Each row of a before or after table is a point. One or more steps were done to the points. Then noise was added and the rows were shuffled. The steps act on columns, c1 being the first. Name the steps. A step turns or swaps two columns, mirrors them in a line or flattens them onto one, adds a multiple of one to another, or multiplies or shifts one. Angles are multiples of 10 degrees, from the lower column toward the higher: turns from -170 to 170, lines from 10 to 170 but not 90. Use the fewest steps. Two steps may share a column if one is a turn and the other turns, adds or multiplies; they go together, in the order done. Otherwise the lowest column goes first.
In the rows, zero is written as 128.

Before, 9 rows:
[[ 72  89]
 [153 127]
 [131 143]
 [123 159]
 [ 70 120]
 [180 182]
 [120  88]
 [161 173]
 [107 141]]
After, 9 rows:
[[103 124]
 [146  90]
 [ 85  83]
 [133 201]
 [105 149]
 [123 181]
 [148 143]
 [105  62]
 [122 139]]
Steps: turn c1 and c2 by 40 degrees

Before, 10 rows:
[[163 134 133]
 [ 92 158 178]
 [142  71  94]
 [122 163 121]
 [ 92  96 145]
 [166 181 108]
 [142 138 121]
 [114  65 129]
 [129 193  52]
 [142 125 160]]
After (10 x 3):
[[114 137 121]
 [115  84 179]
 [ 66 107  52]
 [124 143 160]
 [174 162  95]
 [ 66 148 109]
 [ 99 109 119]
 [192 136 128]
 [110 160 133]
 [170 105 144]]
Steps: turn c1 and c2 by 110 degrees

Before:
[[120 150 134 129]
 [115 140 174 133]
 [121 121 172 159]
 [ 68 119 101 138]
 [104 111 111 132]
 [162 117 145  76]
 [121  82 142 108]
 [149 123 110  73]
 [160  87  99  92]
 [151  63 137  82]]
After, 10 rows:
[[197  79 147 118]
 [103 135 175 139]
 [ 79 133 110 114]
 [191  90  99  86]
 [114 108 142  81]
 [  7 137 103 119]
 [115 160 171 121]
 [173  73 108 124]
 [109 129 135 149]
 [176  81 139  62]]
Steps: multiply c1 by 2; swap c2 and c4

Before:
[[146 152 134 104 159 128]
 [196  80 190 159 107  95]
 [155 124 112 171  60 111]
 [181 118  89 171 178  90]
 [103 149 130 160 163  72]
 [151  67 117 114 163 138]
 [126  78 144 160 166  50]
 [113 154 138 150 122 159]
 [113 143 163 130 197 100]
 [117  77 122 150 170  93]
 [122  95 119 122  82 108]]
After:
[[158 125  63 169 155 108]
 [102 150 163 162 121  71]
 [117  77 173 149 126  93]
 [195  80  96 159  73  94]
 [124  79 163 163 104  50]
 [182 116 181 173 161  87]
 [148 152 159 103 113 127]
 [112 153 121 150 120 158]
 [114 145 187 134  82 100]
 [122  94  84 123 144 110]
 [149  67 167 117 131 138]]
Steps: turn c3 and c5 by -100 degrees

Before (11 x 8):
[[134  85  52 151 138  96 127 107]
 [  9 144 134 150 147  93 124 104]
 [ 78 119  97 125 156 148 128 138]
 [146 116 128  96 152 108 117 159]
 [120 133  91 142 132 151 120 104]
 [142  98 106  84  27 130 107 104]
 [128 135 131  78 145 130 172 109]
 [104 158 141 118 121  93 115 139]
 [136  58 128 140 150 100 162 134]
 [161 110  77 133   7 111 135 161]
 [162 128 143 120 153 165 139 121]]
After, 11 rows:
[[ 96 132 101  85  29 129 107 111]
 [136 135  85 142 131 149 121 119]
 [140 175 100 122 157 146 128 147]
 [108  98 144 116 154 168 139 119]
 [167 131 146 117 120  89 114 130]
 [109 120 140  99 156 107 117 154]
 [133 126 129  79 150 130 171 112]
 [203 224 126 151 144  93 120 106]
 [ 87 144  47 150 139  97 127 135]
 [ 61 156 129 140 149 105 165 137]
 [ 97 107  92 138   9 112 136 176]]
Steps: turn c1 and c2 by -120 degrees; turn c3 and c8 by -20 degrees

Before (11 x 9):
[[117 146 164 179 140  77 152  73 183]
 [199 194 102  87 124 130 177 112 137]
 [168 150 103 178 169  92 153  71  95]
 [112  97 131 121 138  82 167  60 129]
 [145 112 151 169 139 175  93 152 152]
 [ 91 152 124 131  60 196 142  82  78]
 [102 168  99 110 175 123  66 137 154]
 [126  92 163 189 118 184 154 131 114]
 [105 169 207  95 175 131 114 138  90]
 [182 114 132 136 143 142  96 113 120]
 [151 116 137 190 133  81 124 127  87]]
After:
[[148 145 163 144 140  77 152  74 183]
 [115  97 131 119 138  81 167  62 130]
 [104 167 100 108 174 124  65 138 154]
 [109 152 124 110  59 196 141  83  79]
 [158 113 151 154 138 173  94 151 153]
 [155  91 163 152 118 186 152 130 114]
 [177 150 104 168 169  93 155  72  95]
 [164 114 134 156 144 143  97 114 119]
 [173 116 137 165 135  81 124 127  86]
 [ 97 169 206 103 173 130 114 138  89]
 [149 194 103 146 122 131 178 112 137]]
Steps: flatten c1 and c4 onto the line at 40 degrees

Before:
[[130 144 123 123 129 140 147 134  69 102 122]
 [137 180 129 175 185 100  96 173  73 160 187]
 [ 64 151 120  83 148 127 176 137 147 111 112]
 [136  82 166 169 127 131 148  95  67 105 164]
 [104 131 129 105 149 157 111  94  87 160 106]
 [193 132 173 138 190 144 122 122  84 183 177]
 [ 97  83 124  83 186 162 174 134 137  56 175]
 [101 178 101 116 137 126 154 115  75 117 187]]
After (8 x 11):
[[186 190 130 176 135 187  94 176  74 120 101]
 [138 158 100 117 102 166 157 116  76  89  86]
 [150 153 127 103 105  89 109  95  88 151 126]
 [185  48 125  82  97 131 173 134 138 101  70]
 [148 133 120  82  65 118 176 135 148 102 142]
 [128 123 122 123 130 113 147 134  69  96 127]
 [126  79 164 170 134 149 151  95  68 140  99]
 [188 168 176 136 191 148 123 122  84 169  81]]
Steps: swap c1 and c5; turn c2 and c10 by -40 degrees; turn c6 and c11 by -140 degrees

Before, 14 rows:
[[196  87 125 182 126 145 106 172 114 143 142 160]
 [121 154  94 214 137 124 104 152 143 157 131 139]
 [164 100  88 142 184 112  81 144 104 157 119 157]
 [192 123  75 148 111 143 114 132  92 120  83 139]
 [126 183 140 173 180 133 208 147 107 157 155 136]
 [166 183  96 146 134  98 127 159 145 134 191 127]
 [152 127 153 131 135 126 101 171 123 123  78 146]
 [151 110  98 139 137 156  98 149 136 106 114 209]
 [109  98 150 131 109  76 175 133  75  64 140  94]
 [125  74 130 137 131 124 167 104 123 109 101 156]
 [181 130 110 165 164 136 128 138 181 153 123 124]
 [ 99 138 195 130 125 136 167  60  60  81 172  66]
 [139 143 200 138  87  61 161  46  58 109 151 112]
 [ 79 111 167  92  81 118 190 107  79 141 155  94]]
After (14 x 12):
[[160  88 160  85 153 147  84  91 108 130 147 196]
 [112 110 135 181 160 117 151 170  82 120 157  70]
 [145 138 180 170  96 136 100 190  59  64 132  61]
 [ 94 111 112  99 131 157 120 105 128 120 102 205]
 [173 131 138  88 102 136 136 102 178 150 140 159]
 [134 128 150 141 145 127 177  87 122 155  85 157]
 [108  74 136 124 113 125 207 147 125 131  95 148]
 [135  99 147 140 146  75 157 133  89  71  94  90]
 [115 155 158  40 133 124 100 102 144 148 148 132]
 [170 122 100  79 144 143 182 133  87 151  88 178]
 [136 100 107  94  89 113  95  86 108 155 139 172]
 [158 182 113  94 138  98  33  98 154  92 179 151]
 [146 141 190 167 122  62 126 219  78  99 132 121]
 [121 183 167 101  93 133 167  87 106 133 168 133]]
Steps: turn c1 and c12 by 40 degrees; mirror c3 and c4 in the line at 20 degrees; turn c5 and c8 by -150 degrees; add -0.3 times c6 to c9; add -1.5 times c11 to c7; turn c10 and c11 by 40 degrees

Before (13 x 14):
[[115 122 131  94 119 186  93  89  79  56 104 136 173 156]
 [129 110  98 109  97 151 113  35 103 105 128 128 125 140]
 [163 136 144  71 127 128 149 106 133 104 186 109 139 110]
 [105  83 152 112 100 164 148 105  94 121 162 162 133 123]
 [109 125 104  94 106 135 124  97  60 103  81 119 127 135]
 [149 123 172 111  63 159  78  97 124 129 128 153 116 126]
 [111 161 114  88 111 171 156 115 121 138 136 102  80 128]
 [151 121 132 125  69 110 160 101 121 101 174 135 141 170]
 [146  93 143 123  90 163 125 159 131  82 101 143  75 130]
 [120 128 108  30 153 131 170  98 122  79 156 149 163 161]
 [114  87 170 114 126 135 166 130 138 117  84 113 111 124]
 [ 89 143  77  72  95 184 169  87 150 114 143 140 125  77]
 [112 131 137 115 101 132 119 153 162 145 213 123 102 114]]
After, 13 rows:
[[116  85 130  94 120  89  92  78 212 151 104 136 175 157]
 [149 106 171 111  62 104  77  87 130 124 129 153 117 126]
 [146 131 144 122  90  51 125 167 155 165 102 144  74 130]
 [112  57 114  89 111 163 155 111 127 116 136 101  80 128]
 [105 142 153 112 101  33 148  98 158 112 162 161 132 123]
 [112 121 138 114 102 131 118 161  91 136 212 123 102 114]
 [109 123 105  93 106 119 123  86 197 103  82 119 127 135]
 [115 163 169 113 126  54 166 130 127 143  83 113 110 123]
 [ 87  64  76  73  95 127 170  75 119 151 144 139 126  77]
 [152 151 131 125  68 124 159  92 150 144 176 134 141 169]
 [120 125 108  29 154 125 169  89 165 161 156 149 162 161]
 [129 126  97 109  97  85 114   8 163 129 129 128 124 140]
 [164 119 145  70 126 142 149 100 140 149 185 110 137 111]]
Steps: multiply c2 by 2; turn c2 and c6 by 120 degrees; multiply c8 by 1.3; turn c9 and c10 by 140 degrees

Before:
[[ 96 143 151 114 184 127 159 147 128  59 117 175 149  50 129  95 157 131]
 [ 99 133 153 138 133 159  48 145 138 143 126 170 162 144 122  91 126 140]
 [121 104 152 120 130 101  94 145 119 181 150  33 116  94 185 118 103 133]
 [102 125 139 118 131 194 141 149 103 178 134 116  86 142 110 142 146 115]
 [102 126 117 128 136 107 142  52 113 136 144 141 119  98 116  98 117 117]
 [110 141 144 155 115 101 152 153  93 149 118 178 108 136 123  94 145 136]
 [117 135 120 109 154 122 157 128 122 176 150 154 144 119 112 116 154 134]
 [100 135 142 164 113 117 139 134 125 122 120 176 155  72 111  84 122 117]
 [ 87 130   7 116 126 126 128  87  98 118 123 147 109 132 135  93 151  91]]
After (9 x 18):
[[118 136 136 130 152 121 156 129 121  93 148 170 143 118 113 119 152 135]
 [103 123 147 139 132 195 140 150 106 130 134 183  90 144 130 141 134 116]
 [119 105  89 142 130  98  93 144 121 210 149 195 115  94 177 116  93 134]
 [100 136 149 184 112 117 139 133 123  80 119 113 158  71 133  84 117 119]
 [ 86 129  60 136 125 126 130  88  99 110 123 116 108 133  27  91 172  88]
 [103 127 132 148 136 106 144  53 113 117 144 133 118  98 113  99 155 116]
 [111 142 139 172 114  99 152 154  94  76 118 141 107 136 142  97 133 134]
 [ 96 145 140 132 183 128 160 149 128  93 118  52 149  51 148  96 147 133]
 [ 97 132 146 159 133 159  48 145 137  84 127 135 164 143 146  89 118 141]]
Steps: turn c3 and c15 by 60 degrees; shift c4 by 20; add -0.5 times c8 to c17; turn c10 and c12 by 100 degrees

Before (14 x 20):
[[187 123 144 148 148 180 167 169  92  91 104 125 162 170 140  94  84 128
  110  96]
 [127  95  58 120  62 115  88  75  87  62  81 185 149 104 192  52 118 144
  145 143]
 [148 134  87  90 135 131  97 156 109  98 110 127 155 180 180  83 125 159
  125  94]
 [115 126  87 111 163 142 129 138  86 128  83 162 105 192 135 120 121 115
  124 163]
 [145  85 117 137 128  76  91 137 149  62 139 103 153 136 181 120 162 196
   61 163]
 [122  85 122 141 149  92  95 104 145 100  99 133 130 149 127  76 132 125
  157 185]
 [ 93  50 135 162  71 148 132 138 167 147 130 113 124 176 154  79 143 107
   60 103]
 [101  92  83 175 141 166 169 135 159  56  99 104 139 104 115 110 136 211
  144 124]
 [188 115 103 122 116 166 119 122 140 135  88  95 109 166  98 101 128 169
   57 178]
 [135 104  76  72 112 131 148 117 126 160  66 198  66 188 175 137 122 165
  146 177]
 [142  51 135  80 156 106 150 141 112 127 123 171 164 148 169 136  94 104
   71  82]
 [160 107 148 107 147 156  74 158 138 120  66 184 122 143 102 117  79 141
   66 145]
 [157  51 135 118 111 108 106  90  97 116 113 143  84 146 161  68  83 177
   61 118]
 [108 122 132  79 141  78 140 180 114  56  92 106  99 162 111  82  80 116
   78 127]]
After:
[[117 126  87 111 163 144 131 138  53 128 109 146  90 149 134 118 120 114
  125 163]
 [123  83 120 141 149  91  96 103 128  98 118 136 126 154 127  74 130 123
  157 183]
 [143  51 138  82 154 107 149 139 103 125 125 182 138 133 167 135  92 104
   70  81]
 [ 92  51 135 160  69 150 128 137 128 147 129 115 132 189 153  78 142 107
   57 102]
 [155  49 136 118 110 108 105  93  93 114 123 117  81 121 159  68  86 175
   62 116]
 [107 123 130  80 142  79 139 180  94  56 113  94 113 145 112  80  81 118
   76 130]
 [148 135  87  91 134 131  97 156  80 100 122 140 152 156 179  83 128 159
  123  91]
 [145  87 117 138 129  77  89 137 139  63 132 117 164 149 181 119 160 194
   61 162]
 [187 124 145 146 147 180 166 170  74  91 120 145 160 137 141  95  83 131
  110  94]
 [125  95  59 121  61 113  88  76 115  66 111 186 116  84 192  52 117 143
  146 143]
 [187 115 102 121 117 165 118 122 110 133 112  91 128 167  97 100 128 168
   57 177]
 [100  91  84 174 142 165 170 136 169  54 115 112 150 131 114 108 137 212
  146 122]
 [137 104  77  73 110 131 148 117  88 158 104 158  39 172 174 136 122 165
  145 177]
 [161 107 147 106 148 158  75 157 125 121 103 174  97 147 102 116  80 140
   65 146]]
Steps: turn c9 and c14 by 40 degrees; multiply c11 by 0.4; turn c12 and c13 by -30 degrees

Before:
[[ 93  54  72 114  68 159  81 132 146 149  50 145 164 100 101 194  92 116
  129  90 143 195 139 139]
 [ 88 101 115  95 214 165 148 116  82 130 114 118 144 146 109 129 118  79
  191 125  88  91 102 125]
 [ 83  65 125 132  85 167 100 111 173  88 106 121 171  76 115 150  86 100
   95  65 141 179 167 144]
 [ 98 103 152 136 112 162  86 131 152 134  64 158 116  85 107 173 129 102
  114  98 158 147 157 173]
 [111 124 142  86 184 107 140 161 153 128 118 106 163 151  92 113 142  87
  205 155 106 112 117 130]
 [173 117 129 176 104 104 156 100 173 141 105 135 121 105 158 159 169 125
  101  83 184 133 194  65]
 [123 165 150  45 142 132 148 137  91 108 139 105 133 148 136 136 132 101
  177 127 128  84 130 101]
 [123 104 155 191  80 109  93 151 140 194 129 128  90  82 127 151 119 127
  114  72 151 177 180  68]
 [140 152 163 146 166 107 162 144 128 117 111 109  86 160 183 129 117 124
  212 113 141 140 153  86]
 [128  93 148 152  67 152 122  91 174 134 102 168 132  46 118 170 133 114
  119  75 179 211 121  92]
 [164 123 162 116 156 122 139 135 110 116  86  82  75 183 114  84 139 117
  168 127 106 115 113  63]
 [149 151 173 155 123  66 193  83 129 162 128  75  81 143 145 118 172 171
  152  83 175 142 155  99]]
After:
[[164 120 158 118 155 126 138 133 141 115  91  85  77 176 116  82 110 115
  168 130 174 114 114  63]
 [125  93 147 152  66 154 119  91 121 131 106 170 130  49 116 171 173 114
  121  75 178 214 124 114]
 [123 172 150  48 143 138 147 138 139 110 141 109 137 145 135 139  90 105
  173 125 187  84 133 102]
 [173 113 133 177 101 101 157 104 160 138 105 135 120 109 159 157 175 122
  106  81 171 136 201  86]
 [124 104 152 191  86 112  91 151 112 196 130 131  84  87 126 152 137 129
  119  75 159 179 180  84]
 [ 96  59  72 120  71 161  82 125  96 147  48 141 161 104 100 195 137 112
  129  94 133 192 131 137]
 [ 79 104 120  95 208 164 147 120 124 128 115 119 139 140 104 129  80  80
  195 125 151  91 102 112]
 [141 149 159 141 166 109 155 146 116 113 113 108  89 158 181 132 122 127
  213 117 239 140 156  96]
 [ 95  97 158 136 118 164  83 127 126 135  66 162 120  81 107 180 153 104
  119  96 125 142 162 178]
 [ 85  72 128 124  88 168 103 109  80  89 106 118 172  82 114 156 164  96
   94  65 102 185 170 145]
 [111 124 140  86 183 100 139 162 141 130 117 106 161 147  94 108 152  92
  210 156 180 111 115 121]
 [151 153 174 157 120  67 191  84 175 165 132  80  86 142 149 118 138 173
  150  82 204 139 156 113]]
Steps: mirror c9 and c17 in the line at 50 degrees; turn c21 and c24 by 20 degrees; add 1 times c19 to c21
